Rows are points. The window is the flat piece filled in between its corners: a triangle in 3 columns, a solid with four corners in 4, and so on. A path goes straight from each point to the next, and from the last back to the first. List the points from which the path goes on through the window.
(in the rows, 128 means zero)

Window:
[[ 97  44 158]
 [143 154 108]
 [151 180 142]]
Path:
(1): [180 123 142]
(2): [193 172 125]
(3): [ 59 101 190]
(4): [ 55  77 165]
(5): [144  63 146]
(6): [150  70 151]
(7): [ 89 124 119]
(8): [132 209 143]
(9): [193 204 103]
(10): [165 117 148]
(11): [ 72 140 146]
(12): [ 82 133 172]
(13): [146 112 147]
(14): [170 166 117]
(15): [ 65 116 104]
(16): [128 180 118]
Through the window after points: 4, 6, 10, 14, 16

Window, 6 rows:
[[135 190 140 108 147 165]
 [154  57  91  77  44  54]
 [131 176 139 121  69 126]
 [ 92 151 124 146  59 219]
 [142 176 157 161 155 129]
 [119 162 188 120 119 158]]
Path:
(1): [ 56 123 140  84  62 116]
(2): [202 126 141 132 107 136]
(3): [175 195 171 140 102 189]
(4): [ 40 158 111 148 102 166]
(5): [ 99 168 140 127 142 139]
(6): [208 155 156 174  78 123]
(7): [168 190 162 106  79 197]
(8): [ 78 135 163 135 132  91]
(9): [ 58 118 134 113  97 102]
(10): [180 154 120 115  75 173]
(11): [200 168 118 147  93 132]
(12): [ 62 162 178  84 129  97]
(13): [ 82 150  72 120 147 152]
(14): [176 184 218 124  93 163]
(15): [189 117 126 128 113 148]
(16): [ 65 160 110 109  59 140]
Through the window after points: 1, 5, 7, 9, 13

Window (9 x 9):
[[139 127 171 111 101 184 144 158 159]
 [129 179 156 187 123  55 145  89 123]
 [166  88 169 201 125 154  65  76   7]
 [ 92 125 128 108 161 170 128  68 134]
 [149  67 143  90 160 141  68 138 112]
 [126 109 191  80 155 163  96 184  53]
 [ 58 160 100 144  80  88 178 153 172]
 [123 198  76 163 123 118 177 141 158]
 [132 128 109 155 116 126 242 111 147]]
Path:
(1): [123 123 138 215 128 117 129 124 105]
(2): [132 160 158  29 101 188 158  69  96]
(3): [121 148 119  97 104  72 159 129 130]
(4): [113 146 136 146 143 154 167 134 153]
(5): [140 127 202 145 180 160 111 184 119]
(6): [122 112 147  90 117 141 111 131  41]
(7): [140 139 173  66  56  99  93  81 114]
(8): [130 105 111 152 184 168 135 168 137]
(9): [121  99 159 164 205 140 114 163 129]
(10): [148 155 126 119  79 129 139  63 100]
(11): [201 128 153  90  93 191 115 101  55]
(12): [ 96  95 153 189 203  85 104 132 127]
(13): [117 122 176 246 175 141 120 158  34]
(14): [141 127 127  80  95 143 127  60 152]
(15): [155 214 130 114  26  66 137 124 164]
(16): [ 66 122 115 151 131 131 169 150 145]
Through the window after points: 5, 7, 13, 15

Window (12 x 12):
[[ 82 119 112 145 120 130  99 172 162 152 122  84]
 [ 53  87 100 144 120 105 104  59  77 134  47 173]
 [217 131  99 183 175  58 155 158 153 123 142 111]
 [103  49  76 154  77  89  96 117  69  92 104 181]
 [238  86 117 134 169 129 122 145 175 113  76  75]
 [104  90 133 147   7  98 137 129 192  47 188 138]
 [119 171 125 145 135 108 156 213 144 107 100 112]
 [136 151 182  87 145 155 118 158 133 107 161 147]
 [122  80 141 128 101 137 153 138 148  83 156  57]
 [123 141 114 155 147 151 117 156 162  72 143 102]
 [140 153 145 187 128 148 119 145 110 142 104 103]
 [152 173  91 116  62 135 161 115 116 104 192 160]]
Path:
(1): [129 107  91 140 161 150 204 121 163 131  81 163]
(2): [143 137 124 145  95 117 110 143 128  97 149 110]
(3): [113 129 111 131  81 106 132 137 147  78 138  91]
(4): [178 133 136 140 196 163 167 203 128 163 124 197]
(5): [170  99 113 177 141 169 154 141 146 153 107 133]
(6): [ 92 158 132 110 137  78  89 143 109  86 127 105]
(7): [135 149 102 151 115  97 122 146 137  96 119  88]
(8): [143  57 123 173 132 127 153 141 147 141 112 154]
Through the window after points: 1

Window (14 x 14):
[[110  48 104 103  98  85 103  73 196 130 146 159 109 145]
 [134  95 218  47 102 147  51  63  96  74 117 120 125 169]
 [129 121  73  74 188 160 232 115 145  98  62 157 125  74]
 [114 138  26 127 146 138 159  85  94 118  98  76 161 132]
 [133 107 106 169 135 141  39 173 139 115 104 147 141 249]
 [128  99 105 123  66 139  79 188 229 128 159 123  74 135]
 [138 135 116 127 150 137  53 172 119  92 128 159 110  58]
 [235 173 115  77 108 110 130 145 126 161  83 133 139  43]
 [ 96 106  82  97 178  78  69 215 181 106 155 152 178 172]
 [ 88 237 101 158 144 224  93  61 129 138 165 153  63 199]
 [ 67  85 124 111 136  78 122 113 160 128  74 109 173 116]
 [127 159  77 113 187 144  74 123 117 133  92  87  55 112]
 [183  89 116 132 174 197 112 136 152 162 117  86 114 100]
 [112  78 170 110 118 177  92 190 134 155 185 175  35 159]]
Path:
(1): [141  88 144 130 121 112 122 100 188 107 154 103  90 153]
(2): [108 126 101  94 124 164  47 156 141 150 119 186 102 134]
(3): [ 98 107 103  83 129 176 107 104 151 152  92 140 129 122]
(4): [179  86 117 146 154  84 116 174 137  95 146 101 109 112]
(5): [139 121 125 151 143  94 109 134 163 130 132 111  85 118]
(6): [ 92  87 111  54 102 208  33 158 117 129 129 164 157 163]
(7): [ 91  51 117  60 122 191 102 144 132 143 106 179  98 144]
(8): [182 183 140 182 170 116 125 165 150 117 180 102  74 103]
Through the window after points: 7

Window, 14 rows:
[[129 160  82 118  86  95 134 165  80 164 124 129 158 147]
 [130 148  86 139 150  81 148 108 201 149  94  85 102 182]
 [173 139  98  52   7 124 141 120  53 144  92 126 165  80]
 [130 151 215 146 187 113  84  91 145 172 152 100 117 125]
 [144  83 125 152  92 132  90 110 141 146 167 104 142 121]
 [190 136  85  47 109  74 143 146 140 139 139 103 182 103]
 [105 102 160 127 132 130  88 108 116 115 146 160 100  90]
 [117 115 166 135 100  84 163  93 154  92 152 120 156 101]
 [121 124 156  68  75 126 133 113  97 119 123 122 120 171]
 [108 128 170 116  81 113 112 183 120 147  80 166 160 127]
 [210 136 132  65  61  47 187 118 140 114 132 147 110 132]
 [ 87 192  90 134  38 171  88 144 140 133 133 108 143 149]
 [174 128 143 141 138 108 113 138 119 100 112 140 172 121]
 [113 133 103 172 123 168 176 166 178 134 126 135 144 143]]
Path:
(1): [118 136  94 116  87 128 150 116 155 148 146 168 135 129]
(2): [138 122 152 138 112 109 142 140 140 113 125 104 154 121]
(3): [112 140 175 120  91 130 109 175 112 120 116  89  98 139]
(4): [140 121 123 138 114 118 128  81 143 139 137 154 159 129]
(5): [148 146 127 125  87 100 111 114 146 169 133 144 151 154]
(6): [117 122 136 104 119 119 141 142 119 115 122  90 115 111]
(7): [143 141 106 164  80 140 154 171 134 112 112 120 111 104]
(8): [116 133 146 111 100 118 121 119 137 146 129 138 154 154]
(9): [145 111 100  78  81 111 137  86 144 129 156 167 158 122]
(10): [124 159 161 147 109 120 100 182 108 130  96  99 121 119]
(11): [157 130 121 110 100 112  97 193 118 117  77  79 108 143]
(12): [129 129 110 123  89 109 149 101 150 130 142 134 149 125]
(13): [141 129 124 113 120  99 138 102  96 175 119 156 178 137]
(14): [159 114 126 110 101 102 126 154 162 103 137  96 116 114]
(15): [143 123 130 126 102 112 108 162 101 132 129 123 102 101]
(16): [123 132 151  88 113 125 123  61 145 130 135 146 176 122]
Through the window after points: 1, 9, 15

Window (14 x 14):
[[131 131 137 151  95  40 148 147 175 127 205 114  64 140]
 [110 152 127 152 186 125 138 221  76  98 114 178 107  84]
 [ 99  81 103 188  76 107 128 133 154 127 107 109 151  87]
 [161  47 148 105 148 136 180 111 131 143 183 119 161 155]
 [108 105  75 159 142  74  97 176 116 164  96 103 168 172]
 [125 146  89 169 161  89  60 121 139  91 132 108 225  96]
 [146  71 181 125 119 100  72 170 238 146 219 133 126 113]
 [170 110 163 130 148 117 120 126  98 156 125  76 114 128]
 [205 157 116 100 190 201 104 148 166 104 154 121 130 140]
 [137 104 126  86 127 124  63  99 185 163 163 168 142  99]
 [ 89 172 163  65 131 107 115 140 221 131 155  69 103  93]
 [154 207 183 193 145  99 225 212  84  67  44 199 131 109]
 [184 113 176  33  97 146 115  77 159   7 125  75 146 150]
 [ 93  86 141 188 158 111 114 112 135 155 149 106 117 194]]
Path:
(1): [136 156 112 158  42 212 123 144 155 126 204 180 117 129]
(2): [139 100 146 115 159  90 118 132 157 121 118  83 140 117]
(3): [140  96 162 124 153 101 110 131 188 109 130 121 127 111]
(4): [ 90 162  79 157  77 108 154 166  26 143 147 112 171 144]
(5): [140 107 196 148  33 153 111 145  96 120 208 133  99 117]
(6): [143 113 117 127 161  85 119 125 187 128 115  95 151 131]
(7): [213 128 168 145 187  84 125 198 210 115  47 128  91 122]
(8): [106 146 148 145 110 138 172 140  84  99 177 159 167 124]
(9): [122 121 163 111  95 115  78 148 145 129 197  68 152 134]
(10): [133  79  90 119 152 116 108  96 188 131 108 149 134 109]
(11): [118 115 124 126 145  78 112 136 161 125 125 120 127 114]
(12): [131  98 151 139 107 147  94 151 134 152 175 136 161 142]
Through the window after points: 1, 7

Window, 14 rows:
[[ 76 106 154  59 134 151 185 116 115 144 164 145  88 125]
 [176 132 148 177 109 182 160 157 134 122 124 121 213 181]
 [106 151 169 149 124 126 157 111  69  84  64  85  65 192]
 [149 118  86 132 130 155 160  92 156 130 123 144  93 129]
 [156  67 105  95 228 122  73 163 151  85 173 140  60  54]
 [166 111 140 205 103 157 112  58  46 132 181 137  87 108]
 [106 148 132 118 164  96 124 134  98 137 174 172  71 169]
 [111 157 142 104 126 110  71 142 140 160 130 130 147 167]
 [ 77 126 115 197 109 160  80 148 169 161 200 122 159 106]
 [164 153 156 145 176 164 120 160 104 157 136 189  86 106]
 [126 112 125 117  48 127 138 229 121  69 126  98  65  59]
 [166 144 159 106 110 108 174 157 178  81  78 201 143  98]
 [ 75  92 104 126 125 144 249 173  82 189  84 140 133 107]
 [156 174 123  80 186 167 145 136  95  24 117  85 158 143]]
Path:
(1): [134 152 163 125 139 104 175 180 134 119 138 101 118 113]
(2): [153 158 139 124 101 143 211 138 132 169 152 122  97 105]
(3): [107 104 156 134 163 113  75 154 111  23  33 181 138 164]
(4): [122 101 110 136 170 164  69 157 143  38 137 159 126 170]
(5): [153 147 151 133 120 137 151 140 123 134 141 126 125 118]
(6): [185 165 112 156 176  77 140 161 129 144 193  87 138  93]
(7): [ 89 126 145 109 127 154 109 135 115 134 117 173  99 160]
(8): [147 122 108 128 134 130 117 134  88  85 117 190 119 167]
(9): [138 134 142 106 156 151 174 128 138 137 132 102  88 102]
(10): [146 160 155 102 136 141 165 142 138 148 130 115 143 127]
(11): [ 76  89  99 143 137 138 112 169 113  53 122 175  81 150]
(12): [135 125 106 108 111 166  86 137 111  88 116 160 116 130]
Through the window after points: 2, 6, 12

Window:
[[117 148 104  99   7 171  76 133 133  73 116 169 114 148]
 [161 117  92 175  84  79  44 163 117  95 133  84 136 100]
 [101  95 102 155 146 134 192 103 131 130 112 126 124  81]
 [ 67 140 111 145 167 133 159  97 120 128  92  97 170 124]
 [185 115  92 157 137 106 115 159  59  87 102 121 162 117]
 [175 140 112 152 151 135  48 161  78  87 138 119 112  86]
 [179 109 107 137 134  85  68 118  83  96 172 123 139 133]
 [ 75 134  40  92 179 139 188 139 144 132 107 146 151 104]
 [ 98 163 161  58   8 115 102 145 144  99 100 162 118 110]
 [117  96 111 139 129 106 103 142  91  43 142  88 145  93]
 [135  86 118 146 135 138  82 178 100 115 141 149 169 118]
 [119 198 135  97  22 163 136 173 154  88 159 173 136 141]
 [ 84 117 101  96 144 153 190 152 141 137 101 101 108 151]
 [ 67 125  79 103 124 157 188 123  89 161 126  97 148  97]]
Path:
(1): [ 93 141  93 133 142  84 143 154 109  83 139 143 146 127]
(2): [ 93 102  98 213 185  81 127 148  80 120 170 121 113 130]
(3): [167 129  96  59  63 185 108 136 138  80  86 114 177  89]
(4): [151 160 126  92 134 157 101 132 128 108 135 123 156 103]
(5): [ 98 105  96 142  90 115 128 153 111 118 114 143 127 131]
(6): [115 132  91 135 142 114 117 152  95 100 135 150 133 127]
(7): [100 111 111 125 124 140 143 115 130 101 108  85 155  95]
(8): [200 153 102 120  93 189 107 138 164  93  66 137 174  81]
(9): [ 97 130  99 120 110 106 115 148 102 116 136 132 120 123]
(10): [111 118  79 146 123 101 125 152  82 128 142 146 123 113]
(11): [170 118 144 131 118 131  70 149 149  61 119  61 177  98]
(12): [129 114  96 118 103 159 122 130 104 113 113 109 140 103]
Through the window after points: 6, 12

Window (14 x 14):
[[142 191 159 143 110 139 171 178 195 121  96 105 120 163]
 [184  99 106 174 109 107 174 103  86  91  94 176  77 160]
 [175 143  83 198 161 107 113  97  85 132 119 116 178 144]
 [ 96 146 110 118  66 140  80 159 119  78 115  67 168 188]
 [ 92 110 199 115  57 151 127 155 163 132 193 169 160 140]
 [106 193 140 125 112 132  68 112 109 189  84 190 154 131]
 [137 213  18  90 102 132 213 139  98 100 127 127 151  84]
 [ 55 133  85 114 111 101 186 107  83  75 142  83 158 200]
 [152 143 189  94 171 144 100 193 116 228 246 120 117  93]
 [193 121 122 133 150 205 102  53  85 220  36 119 154  97]
 [200 169 202 103 105 126 107 112 107  73 110 129 164 103]
 [169  61 141 107 221 157 139 126 157 138 207 159  89 185]
 [122 134 134 153  92  71  87  90 148  92 128 115 121 135]
 [ 85 102 121 205 180 186 119 196 113 125  95  72 129  75]]
Path:
(1): [126 163 103  89 135  50 154 212  91 159  82 126 176 114]
(2): [212 129 114  84 170  82 104 202 128 118  98  98 201 106]
(3): [ 83 169 124 175 104 176 143  64  96 162 149 154  72 141]
(4): [125 139 139 146 146 161 160  76 107 126 143 133  76 153]
(5): [198  93 112 137 114  87 121 207 144 108 104 161 171 145]
(6): [ 90 103 136  66 113 107 165 198 129 124 121 165 191 184]
(7): [147 147 109 170 145 163 103 104 120 152 156 101 102 112]
(8): [162 102 153 183 121 192 103  38 157  98 159 143  80 169]
Through the window after points: 4, 8
